Each row of a before or after table is a point. One or more steps were done to the points. Then noise was added and the rows were shuffled. The steps act on columns, c1 being the first. Write out the steps. A step turns or swaps two columns, mirrors them in a line or flattens them onto one, adds a multiple of one to another, or multiplies or shifts one. Angles are multiples of 10 degrees, from the lower column toward the higher: turns from -170 to 170, lines from 10 to 170 but not 90. Use the fewest steps. Two steps may share a column if one is a turn and the other turns, adds or multiplies; they go together, in the order done. Otherwise the lowest column goes first.

Before (13 x 2):
[[  4 -44]
 [-17 -29]
 [ 42   9]
 [  2 -51]
 [ 14  54]
 [-54  26]
 [-16 -25]
 [  3 -15]
 [ 29  20]
 [ 73  30]
 [ 26   6]
 [ -7  -2]
 [  1  12]]
After (13 x 2):
[[ 10  43]
 [ 51  13]
 [-46   0]
 [ 23  27]
 [-16   4]
 [-22 -15]
 [ -1  -6]
 [ 27 -56]
 [ 15   0]
 [ 31  74]
 [  5  30]
 [-48  -1]
 [-28 -12]]
Steps: swap c1 and c2

Before (9 x 4):
[[-31 -15  22 -26]
 [  6  56 -25  49]
 [-12  18 -21  36]
 [ 22  16  -5  11]
 [ 16 -35  -3  -3]
 [  0   7   1 -23]
 [  9 -33   4  11]
 [ 22 -27 -47 -35]
 [-42  36  27  22]]
After (9 x 4):
[[ 10 -28  -8  22]
 [ 25 -39 -79 -21]
 [-43  41  91   8]
 [-11  28  -1  28]
 [ 16 -35 -29  10]
 [ 24  20 -39   7]
 [  1   0   2 -26]
 [-30 -23  69 -17]
 [  6  68 -34  29]]
Steps: add -1.5 times c1 to c3; turn c2 and c4 by -20 degrees

Before (10 x 9):
[[ -7  47  40  35  19  13 -26   3  16]
 [ 26 -29  54   1 -23  13 -24  24  38]
 [-11 -32 -46  -4   1   2 -43  21 -14]
 [ 21  -4  20 -43 -19  27 -24 -18  31]
 [-26 -22 -52  -9 -54  -6  -2  40   8]
 [  2  -7  32  29  15 -17  46   2   1]
 [ 21 -16 -51  -8 -81 -21 -51  31 -43]
 [ 32 -15 -17 -47 -36   4 -16  62  -5]
 [ 15  15 -12  52  40 -11  19  -7  50]
 [ 26 -26 -27 -15 -57  51 -26  34 -17]]
After (10 x 9):
[[  1  -9   0  18  16 -45  47  -2  -1]
 [ 14  15 -32  41  38 -19  16  16 -47]
 [ 23 -15 -45 -17 -78  22 -51 -40  38]
 [-12 -35 -33  -1  -2  34 -44 -25  12]
 [ 22 -29  48   6 -25 -29 -21 -17 -46]
 [ 20  -5  40 -25 -19  23 -23  20 -29]
 [ -3  45  26  39  15 -29 -25   3 -17]
 [-26 -25 -42 -10 -51  33  -2 -40 -16]
 [ 26 -29  10  16 -57  58 -29 -38  13]
 [ 34 -14   6 -39 -37  32 -15 -61  -6]]
Steps: turn c4 and c6 by -30 degrees; turn c3 and c6 by -40 degrees; turn c8 and c9 by -170 degrees

Before (12 x 12):
[[-24  35   6  25   6  10 -30  43  -9  96 -39 -34]
 [ 43 -19 -13 -27   3  16  -2 -26 -21  28   5  -6]
 [ -6  -9  -4 -41   5  16 -33   3 -20  -8 -40   1]
 [-27 -26  -8 -22   7 -53  -9 -26 -19   3   4  -5]
 [-37  51 -11   2   2 -12 -26  26 -16 -20  10  -7]
 [  3  -2  25 -11  -5   3 -30  12 -22  -1  18 -34]
 [-17  38   8 -23 -23  -4 -31 -18 -14  -6  15 -23]
 [-11  -7 -11 -41  -5  -3  -8   4 -18  27  18 -36]
 [-25 -22  -4   3 -51  21 -29  -4 -24 -22  23 -30]
 [-38 -22   6 -16   8  24 -20 -21 -11 -19   5 -31]
 [-22 -23  -1 -40  -9  10 -34   1  11   0 -10 100]
 [ 30  -5  -5 -23 -12  10 -13   0  19  15  -5 -28]]
After (12 x 12):
[[ -1  -3  25 -11  -2  -6 -30  71 -22  -1  18 -34]
 [-29  15  -4   3 -10 -54 -29  56 -24 -22  23  -9]
 [-34  28   6 -16 -25   4 -20  39 -11 -19   5  -7]
 [-11   8 -11 -41   4  -4  -8  64 -18  27  18 -29]
 [ 30  28   8 -23   8 -22 -31  42 -14  -6  16 -44]
 [ 35  51 -10   3  11   4 -27  86 -16 -20  10 -32]
 [ 24  35   6  25 -11   4 -30 104  -9  96 -39 -51]
 [-28  13  -1 -40  -8 -10 -34  62  11   0 -11 120]
 [-34  16  -8 -22  50  17  -9  34 -19   3   3  19]
 [ -3 -47 -13 -27 -15   1  -3  34 -21  28   4  -4]
 [  5 -30  -5 -23  -7 -14 -12  61  19  15  -5 -31]
 [-11   2  -5 -41 -17   3 -33  63 -20  -8 -40   8]]
Steps: turn c1 and c2 by -70 degrees; add -0.7 times c1 to c12; turn c5 and c6 by 100 degrees; shift c8 by 60

Before (11 x 20):
[[-19  28   8  22  27  -9  21  10   3 -17  -2  18   2  22 -13 -15  24 -12
   11   9]
 [-37  16 -16  -4 -24 -14  15  19   3 -23  10  -8 -14  21 -11  11  23  -2
   -5   1]
 [-15  15  50  11  29   8  24  12   3 -19 -15  62   9  16 -34   9   7  20
    0   3]
 [-30  -6 -30  16  26  13  17  11 -14  -2  14 -22  17 -30 -14  10  20  14
   34 -14]
 [ 46  20   3  -2 -71   6  19 -50 -12 -20   1 -21 -20  20 -32   9 -11  -8
   24  10]
 [ 78  23   6   6  24  34  24 -11  37 -24  -8 -22   0  17 -17   2 -26   1
   20 -35]
 [-35 -13 -21  18  21 -12  10  11  12 -24   3 -25  17   7 -16  -1 -12  -6
   60 -20]
 [ -3  18   4 -45  27 -11  13 -12  22 -16  24  25  19 -16 -17   7  44 -14
   10   8]
 [ -2  12 -30  16  21  -5  17  13   5  78  24 -19  19  14  -7  -7 -24  18
    5   8]
 [-22  25 -10   7  32  15   6  11  -9 -19   8 -26 -10  14  -6  10 -25 -11
   12 -18]
 [ 29   3  -9 -15  34   6 -68  14  21  -9  22 -18  18 -26  -7   0  58 -11
    1 -45]]
After (11 x 20):
[[  1  12 -30  15 -23  -5  19  13   4 -81  23   9  19  15  -5  -7 -25  17
   10   7]
 [-16  26   6  23 -27  -8  21  10   3  24  -2  12   2  24  -3 -16  25 -12
   22  10]
 [-36  15 -16  -3  14 -15  14  17   3  18  13 -16 -15  22  24  11  21  -3
  -11   2]
 [-26  26 -10   5 -29  15   5  11  -9   9   7 -31 -12  14 -10   9 -25 -10
   25 -20]
 [-41 -13 -20  17 -27 -12   8  12  11  14   3 -33  18   6   4  -1 -11  -5
  119 -21]
 [ 15   2 -10 -16 -33   6 -67  12  19   1  21 -20  19 -25 -11  -4  61 -11
    0 -45]
 [-34  -6 -29  16 -28  13  18  12 -14  -6  14 -20  17 -31  -2  12  21  12
   68 -13]
 [ 68  22   9   6 -28  32  25 -13  37  14  -9 -29  -1  17   4   3 -27   1
   39 -33]
 [  0  19   2 -48 -32 -10  14 -11  21  24  26  19  18 -14   2   6  41 -14
   20   8]
 [ 49  19   3  -3  46   5  18 -51 -10  11   2 -27 -23  21  64  10 -11  -9
   48  12]
 [-14  16  48   9 -41   7  24  11   3  39 -15  52   7  14  17  10   7  19
    0   3]]
Steps: add 0.3 times c20 to c1; turn c5 and c15 by -150 degrees; mirror c10 and c12 in the line at 80 degrees; multiply c19 by 2

Before (13 x 32):
[[ 12   5  -4   5  25  18 -32   7 -21 -10  -8  -9 -43  11 -15   5  16 -24
   12   0 -29   9 -15   0 -25  20  -7 -23   6  15  -9  -1]
 [ -7  -1   8   5 -13  22 -44 -22   5   7  -1 -12   3   3  14   1  -1 -25
  -57  -4   1  -9  -4  -3  -8  24   2 -19 -14  -2   2  -1]
 [ -7 -33 -17  10 -26 -20 -10   0  18 -16   8  -1  12  32  -6   4  20   4
   19  28   2  43 -25   0 -12  23   4 -15  -8  -9   7   0]
 [ 16 -20   0  10   7  10  29   4  -6   3 -25 -14  11 -12 -15 -13  -3 -10
   18  28 -35  -2 -28 -12 -26 -21  -1 -13  -1 -34   3   9]
 [  8  10 -17 -36  29   1 -34 -14   9  16 -20  -6   3  18  -3 -13   9 -41
  -42 -23 -16  33 -29 -41  -5   8  -6 -22   4 -20 -13 -16]
 [  2  -5 -14   4  11 -41 -33  -7  15  13   5  22 -10   2  15  -2  15 -20
    2  88  -7   1 -12  23 -33  20 -11  -8  -3   4   6 -16]
 [ 15  12 -21 -18  26  26 -37 -23  18  26  -6  10 -54  -5   0  -9 -31  -2
   -9 -34  -1  11 -28  18  -4 -24   2  27  -2   2  -4  -3]
 [ 15 -11  28   5  23  -7 -44  -4 -13 -14  -6  10   9 -13  11  -1   2   3
    8 -14   3  49  21  18 -30  22 -63  59   1  12   0  -3]
 [-10 -49 -12   6  19  15 -26 -13  -8 121 -19   7 -15  16   1 -26  12   3
    6 -37  -6  -4 -20   9   0  22 -14  11  -1 -12   1   4]
 [-17  12 -19  -9   0  23 -44  -5  19   0 -24 -11  13  -5  -8  -5  22   5
    6  -6  -9  10  39 -16  -1  30 -31  -7   5 -16 -15   1]
 [ -3  13  17 -67  13  10  87  18   7  -7 -18 -13   8  -1  32 -21   2 -74
   23 -20 -49 -16   9 -19 -58  12  -3 -13  -6  -9   6 -12]
 [-29  13  32  -4  14  -2 -24  -8  16  49 -26  16   2  17  -8   8  22   3
   22  -1 -10 -15 -22  16   1  27   2   7 -15  12   0  -4]
 [ 15 -31 -22   3 -23  11  -5 -24  20  10  19  -6  10   8  30   6   8  -5
   22 -21  -3  14 -16  -3  -3   3 -37  -8  -8  11 -21 -23]]
After (13 x 32):
[[  14   12  -20  -39   27   23   -6  -23   18   13   -8    8  -55   -5
     0   -7  -30   -2   -7  -33  -21    9  -31   17   -1  -23    3   -2
     1    0   -6   -3]
 [  15  -20    0   32    7   11    7    1   -9  -28  -26  -16    9  -12
   -12  -14   -3  -11   20   25  -21    0  -27   -5   -1  -20   -1    3
    -3  -34    4    5]
 [ -11   -1    8  -36  -13   20  -24  -22    4   -1   -1  -14    2    1
    13    4   -2  -28  -59   -8   -4   -7   -2   -1    0   25    4    0
   -14   -1    2   -5]
 [ -29   13   30  -22   15   -1   -8   -9   16   16  -26   17    1   15
   -10    8   21    4   24    3  -48  -17  -21   12   -5   27    4   -1
   -12   12    1   -7]
 [  16  -13   29  -38   23   -8  -27   -5  -15   -1   -7    9    9  -13
    11   -1    4    1    7  -13   15   52   19   23   -5   22  -60    2
     1   13   -2   -4]
 [  16  -30  -19   -4  -23   10   -3  -28   25    5   20   -4   11    6
    32    4    6   -6   21  -25   -9   13  -15   -4    2    5  -35    1
    -7    9  -20  -23]
 [  -9  -49  -11  -23   18   13  -17  -16   -7   56  -19    5  -15   17
     0  -25   13    3    7  -38 -106   -2  -21   11   -3   23  -14   -2
     0  -14    0    4]
 [  -7   14   18   43   12   10  100   20    9  -46  -19  -11    8   -1
    29  -23    4  -76   26  -17  -19  -17   11   -8    5   12   -2   -2
    -6   -7    5  -14]
 [ -18   13  -19  -43   -1   25  -12   -5   23   -9  -23  -10   14   -8
    -6   -4   19    4    4   -5   -8    8   41  -11    1   29  -32    0
     2  -13  -17    1]
 [  -1  -10  -15  -26   13  -37  -19   -8   14    2    2   21  -11    3
    17   -4   18  -20    2   85  -13    2  -11   29   -4   18  -12   -2
    -5    2    7  -18]
 [   8    8  -18  -46   27    2   17  -13   10   -6  -21   -6    4   18
    -5  -11    8  -41  -43  -25  -24   31  -29  -38    9   11   -7   -2
     6  -18  -10  -14]
 [  13    4   -9  -25   26   20  -17    5  -19  -32   -7   -7  -41   13
   -14    4   16  -25    9    0   -3   14  -12    4    2   21   -8    0
     6   16  -10   -3]
 [ -10  -34  -17   -5  -26  -23  -13    0   15   -4    8   -4   10   31
    -8    3   18    5   20   24   15   40  -23    4    1   24    5    2
    -9   -8    7    1]]
Steps: turn c4 and c7 by -60 degrees; turn c10 and c21 by -60 degrees; flatten c24 and c25 onto the line at 170 degrees; multiply c28 by 0

Before (12 x 64):
[[-10 -18  -5   7  25 -12  14  39  26   8  15 -12 -19   3  16 -13   9 -21
    5   0  14   4 -25  15  26   3   5  11   5  11 -29 -10  18  16 -16 -22
   -4  14 -22  14  16   6  28  26  -6  -9 -41 -15 -24   7  -7  15  -7  18
   12   6   6 -11 -22  16  22 -18   3   3]
 [ 15 -20 -34   2  -9   0 -17  14   4 -12 -16  10  12   5   6  -6   0   2
    9 -14 -27  24   1   8  -2  13  -5  20  12  22 -14 -23 -12   3  -2   3
    5   4 -15  -4 -14   5  -3 -13  14  12 -29 -17 -19  -6 -27  13 -10   7
  -21 -32  -3  12   6 -11 -26 -18 -25  22]
 [ 14  -2   4  23  19  28  21  15  -8   0  -9   5  15  22  34   7 -18 -16
   22 -25  11  -3 -10   3 -15   1   8 -14 -24  -1  22  18  31 -15  -9  -2
    6  21  20  -3  18   3  22  21 -24   3 -10  21   1  36  33   3  -1 -31
   14  25  31   8 -10  15   4  11  12 -20]
 [ 22  26  19  13  10  23  31   5 -21 -27  14 -23  -4  29  32  17 -41 -26
   21 -36  16  11  -2 -14  -5  -1  18   3 -15   1  14  28  23   2   0  -7
   -4   3  20  -3  12   8  30  27 -25   1  13  23  -9  32  18   0 -29 -10
   15  14  24   1 -15  21  -4  22   7 -22]
 [  0 -16 -31  -7   9 -15  11  27  26   7  13   3   1  -6  11 -18   6  -1
   -6  -4   8  -4 -23  15  11  24  -4  18 -17  12  -7 -12 -12  -1  -3  -4
    5 -18 -20   6  -8 -16 -12   5   6   6 -18 -27 -20 -11 -23  43 -13  18
  -27 -11 -16  -2  -3 -11   0 -27   0   4]
 [ -3  -5 -20 -20  17 -19 -15  24  16   8  -9  -1 -19 -11  -4  -2   4 -15
   -6  13  -3  -7 -20   5   4  -9  13  15   4  11   4 -18   9   0  -3  -4
    9   4 -33  -7  -5   4  -9  -5  12   1 -14  -6 -23  -9  -2  33 -21  11
  -16 -22   5  12   7   1  -3 -27 -16  19]
 [  7   3   1 -13 -12  16  -5  18 -13 -22 -36   8  30   4  -6  16 -17  19
    4 -24 -20  12  17 -17   9  25 -28   5  15 -12  10  -2   5  -3  21   2
    2  -1  -1  -5 -13  -3 -16   2 -15  -5  -5   5  17   1  14 -24 -19  11
  -16  -5   0  13   3 -13 -11 -13  -5   5]
 [  1 -16 -21 -17 -12 -17   7   9  10  10   0   8   7  -9 -17 -12  -9  25
  -11   7 -14  28  -2  -5  -4  34 -18   6  17  15   5 -12  -8   1  14  -5
   22   4  -5 -17   2  -3 -10 -18   4   0  -8   2 -16 -11 -10   7  -8  10
  -14 -10   5   1   4  -1 -34  -6 -24  21]
 [-10 -23 -17 -11  -3  -8  -7   4  -2  16 -19  -1  -5 -12  -6   1   7   0
    7  -4 -12  25  17  -6 -15  12  -5  21   1  16   6 -28   9  -6   2  16
    2  -1 -19  -2  -4  -4  -4 -13  -1  17  -4 -21 -13 -18 -10  17 -10  16
  -20 -10 -15 -12 -29 -14 -22 -15 -10   7]
 [ 16  15 -12 -15 -10 -10  -7  -8  -3 -10 -21  23  33  15 -17   0 -16  20
   17 -36  -8  29  12 -11  -8  12  -9   4  26   0  25  10   3 -11  13   9
   -1  -7  -1   0 -17   8   1  11 -13  -8 -10   4   0  16   7   7 -12  -5
  -16  -7  28 -17 -10 -11  -4 -11 -13   4]
 [ 21   8   8  10  25  15  14   2  -2 -20  -5 -26 -13  32  13  11 -10 -10
   22 -23  12   3 -22  16   0  -8   9 -24  -5  -6   6  34  14   1   6  20
   -8   8   4   3  21  -8  20  18 -24  22   3  15 -13  25  10  -3   5  -6
   11  25  25  16 -17  20   3  15  -4 -40]
 [ 16  27  15  32   3  21  24  23 -18 -12   9 -28   1  32  14   3 -30  -3
   22 -22  10   2  -9  24 -23 -25  17 -28 -17   4  15  19  23  21 -11   4
    3  13   5  12  21 -16  16   5 -23   1  -4  11 -11  23  21   4 -26 -13
    9  34  28   4 -25  -3  -2   2   5 -10]]
After (12 x 64):
[[ -13  -21  -19  -12   -4   -6  -10    5    3   16  -22   -2   -5  -12
    -5    1    9    0    5   -3  -15   24   17   -6  -17    8   -3   18
     0   15    5  -24    5   -9    4   13    2    0  -20   -1   -6   -6
    -4  -13   -3   15   -6  -20  -13  -16  -10   18  -10   42  -22   -9
   -15  -14  -28  -10  -24  -18   -9   18]
 [  -4   -7  -16  -21   19  -19  -14   13   25    5   -9    0  -19  -12
    -3   -2    4  -15   -5   12   -4   -8  -18    6    2   -9   12   15
     5   12    3  -16   12    0   -3   -4    9    3  -35   -7   -4    2
    -9   -5   11    1  -13   -6  -25  -10   -3   32  -22   29  -19  -23
     5    3    9   15   -2  -29  -18   57]
 [  14    1    0   23   18   29   20   17    1   -2   -8    4   14   22
    33    9  -21  -17   20  -31   14   -4   -8    1  -16   -2    7  -14
   -23   -3   22   16   34  -16  -14   -1    6   19   18   -2   16    1
    23   25  -25    3   -7   18    3   35   32    3   -1  -75   13   25
    31   14   -8    9    6   12   12  -62]
 [  24    8    6   12   24   15   12    4   -3  -20   -7  -24  -14   33
    10   11  -10  -12   19  -24   12    1  -21   14    1   -7   10  -26
    -3   -6    4   35   14    3    7   20   -7    7    5    0   22   -8
    20   16  -25   25    2   15  -11   26   10   -1    5  -16   11   25
    24   18  -16   14    3   12   -4 -118]
 [ -11  -20   -3    7   26  -10   13   20   43    7   12  -10  -21    2
    17  -10   10  -21    4    1   14    2  -25   12   24    3    7   12
     5   13  -30   -9   20   15  -17  -22   -5   17  -20   15   17    8
    29   26   -4  -11  -42  -14  -26    5   -9   14   -5   43   12    4
     7   18  -20  -13   22  -18    4    8]
 [  16   27   15   33    1   20   24   31   -4  -11   10  -27    1   33
    15    2  -30    1   22  -19    7    4   -7   25  -22  -25   18  -31
   -16    2   14   17   24   22  -10    4    4   12    7   13   20  -16
    16    6  -22    0   -7   11   -9   26   21    6  -27  -33   10   36
    27   -4  -24    4   -5    3    7  -30]
 [   1  -16  -27  -12    8  -16   14    8   38   11   12    3    0   -8
    12  -18    5   -4   -6   -5   10   -4  -21   15   12   23   -1   18
   -18   12   -6  -13   -9    0   -3   -4    6  -22  -21    6   -5  -16
   -12    5    4    4  -14  -29  -20  -14  -24   45  -11   44  -26  -11
   -16  -11   -4    1    1  -27    1   13]
 [   5    2   -1  -16  -14   18   -5   23   -2  -23  -37    4   30    5
    -6   18  -13   18    0  -24  -20   10   19  -19   10   24  -29    5
    16  -10    9   -4    6   -3   22    1    1   -1    0   -5  -13   -1
   -13    3  -17   -6   -6    6   14    2   12  -23  -19   29  -15   -5
    -1  -15    1   16   -9  -17   -5   14]
 [  16  -20  -34    3   -7    0  -18   11    9  -11  -14    9   12    3
     7   -4   -2    2   11  -13  -27   24    0    7   -1   15   -6   19
    13   22  -13  -23  -12    4   -3    6    4    1  -16   -7  -14    6
    -5  -13   12   13  -31  -18  -19   -6  -26   11   -7   16  -22  -30
    -3  -12    7   13  -25  -18  -26   66]
 [   2  -15  -24  -17   -7  -20    8    4   15    9    0    7    3   -9
   -17  -11   -9   26  -12    5  -14   30    1   -5   -4   36  -22    6
    16   13    6  -14   -9    4   10   -6   21    4   -5  -16    0   -1
    -7  -20    4    0   -7   -1  -17   -8   -8    5   -6   26  -12   -8
     9    0    7    0  -34   -4  -23   62]
 [  24   25   18   13   10   24   30   17  -15  -27   16  -25   -4   28
    31   15  -41  -26   20  -33   17   12   -2  -13   -6   -2   17    1
   -15    5   14   25   23    3   -1   -7   -4    3   21   -5   12    7
    32   26  -27    3   13   27  -11   34   18   -1  -29  -25   15   16
    26   22  -15    2   -4   18    8  -65]
 [  16   14  -15  -16   -9  -10   -5   -3   -8  -11  -24   24   33   18
   -18    2  -21   20   16  -32   -8   28   13  -11   -7   11   -9    5
    26   -2   25   12    1  -11   14    8   -2   -3   -1   -1  -18   10
     0   14  -15   -7   -8    3    1   16    8    6  -13  -11  -20   -8
    29  -11  -11  -15   -4  -10  -11   12]]
Steps: turn c8 and c9 by 30 degrees; multiply c54 by 2.5; swap c58 and c60; multiply c64 by 3
